Every row gives one point. Each copy is the shape, with its points in the same order, stretched, turned, moved and blurred by noise. Is it also mirrored, or only turned?

Shape, 7 rows:
[[ 15 -28  -1]
 [ 17 -16   1]
 [ 30 -11 -15]
 [ 16   1   3]
 [-47   2  14]
 [-43  -4  30]
 [  3 -10 -25]]
Copy 1, 7 rows:
[[  0 -20 -29]
 [  0 -23 -16]
 [ 25 -20 -20]
 [ -2 -19  -2]
 [-49  27   5]
 [-60  13   1]
 [ 14   9 -17]]
Copy 1 is: only turned
Copy 2:
[[ 13   9  21]
 [ 11   6   7]
 [ 20  17  -5]
 [  9  -2  -4]
 [-43 -16   6]
 [-36 -27  18]
 [ -9  30 -12]]
Copy 2 is: mirrored
Copy 3, 7 rows:
[[  6 -27  23]
 [ 13 -20  22]
 [ 15  -4  41]
 [ 17  -1  10]
 [-25 -17 -39]
 [-10 -25 -51]
 [-13  -3  31]]
Copy 3 is: mirrored
Copy 4, 7 rows:
[[ 22 -17   4]
 [ 16 -10   9]
 [ 32   8   4]
 [  8   6  13]
 [-45 -22  -6]
 [-49 -36   3]
 [ 17   4 -19]]
Copy 4 is: only turned

Shape:
[[ -6   6  48 -19 -16  -6]
 [-22   1  -6  18  -5  11]
 [ -7  21 -38 -12   5  16]
 [ -9  15  41  28 -25 -11]
 [ -6 -35 -14  25   6  12]
 [ 19  -7 -13  -4  39  21]
 [ 27   7 -16 -31  15   5]
 [ -9  -1  34 -13  32 -31]
 [-24 -33 -19  36 -18  12]
 [-27 -31  -8  22  -2  29]
 [-13   3  49   1 -19 -43]]
Copy 1, 11 rows:
[[-11  32  -4   7  22  13]
 [-41  -9   1  -9   6  15]
 [-26 -15 -24 -21 -22  11]
 [-47  32  16  11  11  17]
 [-27 -29  26  -9   4  10]
 [  1 -12   9 -40 -12  18]
 [  7   1  -7 -21 -24   1]
 [-11  25   7 -34  29 -15]
 [-45 -34  23   9   6  11]
 [-31 -35  13  -4  17  27]
 [-33  39  11   8  29 -18]]
Copy 1 is: mirrored
Copy 2:
[[-30   4  39 -11  20 -16]
 [-33  -1  -8  20   1  -6]
 [ -8  19 -21   0  -4  19]
 [-46   5  31  25   3 -36]
 [-20 -34 -14  24   2  -7]
 [ 15  -9 -14  16  30  19]
 [ 23   5   6 -13  14  11]
 [-11   2   5  -5  48 -35]
 [-40 -31 -16  25 -22 -12]
 [-45 -34 -12  27   1   8]
 [-38   4  29  -6  16 -60]]
Copy 2 is: only turned

Shape:
[[  8 -26 -21  29  21 -21   1   6  12]
 [ 25 -31   9  17 -27  16  27 -13  -6]
 [  8  -6  21 -14  17  -9   8  -5 -13]
 [-11   5   6  -3  27   2  -4 -16   6]
 [ -2  21  26  29  22  21   4 -12  21]
 [-17 -30  26  22  17  -6   7 -28  22]
 [-22  -1 -20 -19 -13   0  -9  29   5]
 [ -5   1  -2  23 -15 -21   4   8 -20]
 [ 16 -23   0  -1   0 -29  -7  24  -3]
 [ 20 -15 -18  -9 -25  19  34   8 -17]
 [-21  13 -20  17  23 -32  33  29   7]
 [ 35  32  -6  20 -18 -17  -5  -5  19]]
Copy 1 (12 x 9):
[[ 18 -30   7  -9  -9 -11  25  16  31]
 [-13 -17  13  12 -19  30  13 -20  22]
 [  7  22   3  -4 -10   5  14   9   0]
 [  4  16  -2 -21  16  -8  14  12  20]
 [ -6  -1  25   7  31 -13   8  12  28]
 [ -4   8  -8   2  13  -7  27  21  60]
 [-20   0   2 -36 -23 -17 -15  -2   0]
 [-18 -25   0  -1 -11 -16  29 -12  -7]
 [ 14 -12  -3   8 -31 -15   8   8   8]
 [-18 -17  22 -18 -28  32  12 -17 -12]
 [-15 -15  22 -38 -14 -30  41  15  -3]
 [ 27 -12  28  13   7 -18   8 -33   6]]
Copy 1 is: mirrored
Copy 2, 12 rows:
[[ 45 -19  15   6  -2 -10  24   6  16]
 [  2  -8 -44 -10  -6 -32  10 -23  18]
 [  2 -19   3 -15  -4   6  19 -11 -19]
 [  7  -6  21   5 -10  18  13 -11   3]
 [-10  -5  35  12  10 -11   1 -22  34]
 [  3 -26  23 -11 -21  -9  28 -33  42]
 [  0  13  -9  10 -18  11  15  49  -9]
 [ 20 -12   3   0 -18 -29  -7  20  -4]
 [ 27 -12  -2 -25   7  -7  20  26 -12]
 [  1   2 -51  11  -9 -18  15   6 -19]
 [ 25 -15  44  32 -17 -27  28  34 -16]
 [ 27  39  14   0  18 -14  -8   4   4]]
Copy 2 is: mirrored
Copy 3 (12 x 9):
[[ 23   4 -14  20   7  12 -15  25  26]
 [  1 -15 -22  33 -21  24  16   0 -25]
 [  8  -2 -14  -9  11  12   5 -15   3]
 [ -3  18  -2  -8  -2  13  -3  -5  23]
 [  6  30   5  16 -30   8  11 -19  23]
 [-11  -2  12  28   8  32  -2 -20  17]
 [ -8  -7   1 -13   5 -18   8  31   4]
 [  1   2 -18  17 -13 -19 -17  -2  -5]
 [ 28 -25  -8  -3  16  -2 -11  12  11]
 [ -3  -7 -39  14 -10   8  29  23 -26]
 [ -2  15 -32  21  17 -26  11  12  33]
 [ 21  -2 -30   1 -60 -11 -11   6  36]]
Copy 3 is: only turned

Shape, 18 rows:
[[ -5  32  -3   1   0  16  14   9  20   2 -12  -5]
 [ 27  25 -24 -10  31  -9 -23 -21   9  12 -19  27]
 [ -4  15  -2 -13  -5  17  10  13  18 -13  30  -4]
 [ 25 -19   4  16  15 -14  23 -24   1  10 -24  -3]
 [  3 -10 -26  32   2  28  14  -3  16  26  22  -1]
 [ 21 -19   5  -9  21 -12 -12   5 -28   4  29  -8]
 [-10   9 -13  -8   6  -8   9  17 -12  23 -14  32]
 [  5   5   8  -7  26  16 -28  12   1  13  27  -1]
 [  0 -20   9  12 -15  25  12 -24 -26   1  29  22]
 [ 22   1  20 -19 -19  26 -15  -5 -12 -21   9   8]
 [ -1 -12   9   6  11  -2  14  19  20 -15 -21   2]
 [ 17  21   0   7  34  36 -19 -20 -14   5   7  36]
 [  9  19  20  29  -7  -4  24  17   2  11  15  14]
 [-13 -12 -27  24 -18   7 -10  14 -17  -5 -13  34]
 [ -2  -7 -26   6 -20 -13   7  -6  -8 -28 -18   3]
 [  2  -8 -31   8  32   2 -25   6 -23 -10 -14  12]
 [-14  24 -14  -7 -18 -12   4 -12   8  -6 -23  -6]
 [ 30  14   1   2 -17   0  26  23 -22  26   6  17]]
Copy 1:
[[-21  -6  -4 -19   3 -12   1  24  30  -6 -17   9]
 [-15 -16  22 -13  36 -33 -26 -30  50 -10  16  13]
 [-21  13 -22 -11   0  -3 -12  18   1  13  -5 -21]
 [  1  -7  29   2  15 -14  47 -17   7  11   3  10]
 [ -8  20  17 -16  11   8  21  31  18  15  49  -2]
 [ 18  31  17  26 -12  -2 -10 -16 -13  22  14  -5]
 [-24  -1   9 -14 -31  -1 -10 -21  34 -18  19  30]
 [  2  14  22  -6  10   0 -35  14 -11  16  17   7]
 [ 24  11 -24 -15  -8  40  27 -11  -3  16  46  -7]
 [ 31  -9 -30  -8  -2   9  -5  -1 -13  -7  10 -20]
 [-29 -14   5   3   7 -14  19   5 -17  -1  -8  20]
 [ 15  -2  -5 -31  31  -1 -26 -10  22  22  41  24]
 [-12 -12   4   5 -25  22  14  16  17  38   7   1]
 [-11 -13 -25  12 -12  27   8 -13  29 -35  54  32]
 [-12  -5 -33  24   4   1  27 -21  31 -32   6   5]
 [ -3  11  -5  19  19 -13 -17 -21  21 -18  32  45]
 [-17 -12 -13   1   7  -1  14  -8  47 -39 -21   7]
 [  9   7   6  -1 -60   3   4   4  33  15  18 -10]]
Copy 1 is: mirrored
Copy 2:
[[ -4  19  -8 -17  24  -5   7   9  26   6   8 -18]
 [ 50  -2 -10 -20 -13 -22  12   0  10  -2  18  28]
 [ -5  -7 -19 -13  10   6  14  -1  13 -18  10 -36]
 [  7   5  28   6   5 -25 -14   7 -14 -21  -1  20]
 [  5 -16  10  24  21 -20  27  10  -6  11  20 -21]
 [ 11 -23 -11   8  -3  14 -12  13 -39 -28  -2   6]
 [ -9   8 -14   2 -12  -6   3  29  11  -3  17  26]
 [ 18 -19 -35   4  18  13   2  -2  -9  -6   9   1]
 [-11   4  13  30  -5  17  26  -3 -21 -18  16   3]
 [ 10  -5   3 -20  17  37  16 -11   6 -23   3   1]
 [ -6  -3   2  -3  19 -11 -13   3  24 -18 -13   3]
 [ 41  18 -22  21   7  -1  28  -7 -12 -11   8  20]
 [  0  17   1  17  23  -1 -16  21  19 -30  22 -13]
 [ -1 -11  18  12 -17  10  20  19  30  18   2   8]
 [ -8  -6  29 -14 -25   4  11  10  22   6  -9 -12]
 [ 19 -10 -11   9 -15  -1  13  19  -4  20 -26  18]
 [-14  12   9 -33 -17  -5   5   0  25  18  13 -10]
 [  3   7   8  -7  13  12  -2  44  -2 -41  27   0]]
Copy 2 is: only turned
Copy 3, 18 rows:
[[-14 -14  32   3  -8 -11  -1   6 -26 -14 -17 -22]
 [ 44   4  -9  19 -36  12  11  21   5  -2   9 -32]
 [-12 -10  32 -26   8 -33  -3 -10 -20   7  -8  10]
 [-13  -4  -4  20 -17  33  12  13  26  -3  -9  -6]
 [-34  31  32  -7  -2  14   8  34  -4  18  -3 -20]
 [  6   0   1  12  31  -1   9 -15  21  11  36  27]
 [  2   0 -12  29   5 -11  30  -4 -27 -10  16 -26]
 [  2   2  30  13   6 -19 -14  -4  -1  28  32   9]
 [-31  38  13   8   7 -25  18 -20  28 -13  -7  13]
 [ 10   5  26  19   0 -31   4 -18  19 -13 -30  39]
 [-15 -11  -6   5  -6  -1  -3  -4 -17  14 -20  21]
 [ 16  46  28  20 -11  -2   1 -20  11   5   3 -27]
 [-24  12  24   1 -13   7  26 -32 -23 -25   7  15]
 [ -2  50 -26  24  11 -13  14  19 -14 -12  -7   0]
 [  3  12 -29  -3  10   1  10  24   6 -26 -32   3]
 [ 28  33 -25  27  28   7  -9  14   4  12  11 -17]
 [  5 -21 -11  -4 -11 -16  -1  19  -5 -40 -20 -20]
 [-10  -5  29  27   8  10  57 -17 -11 -27   8  12]]
Copy 3 is: mirrored
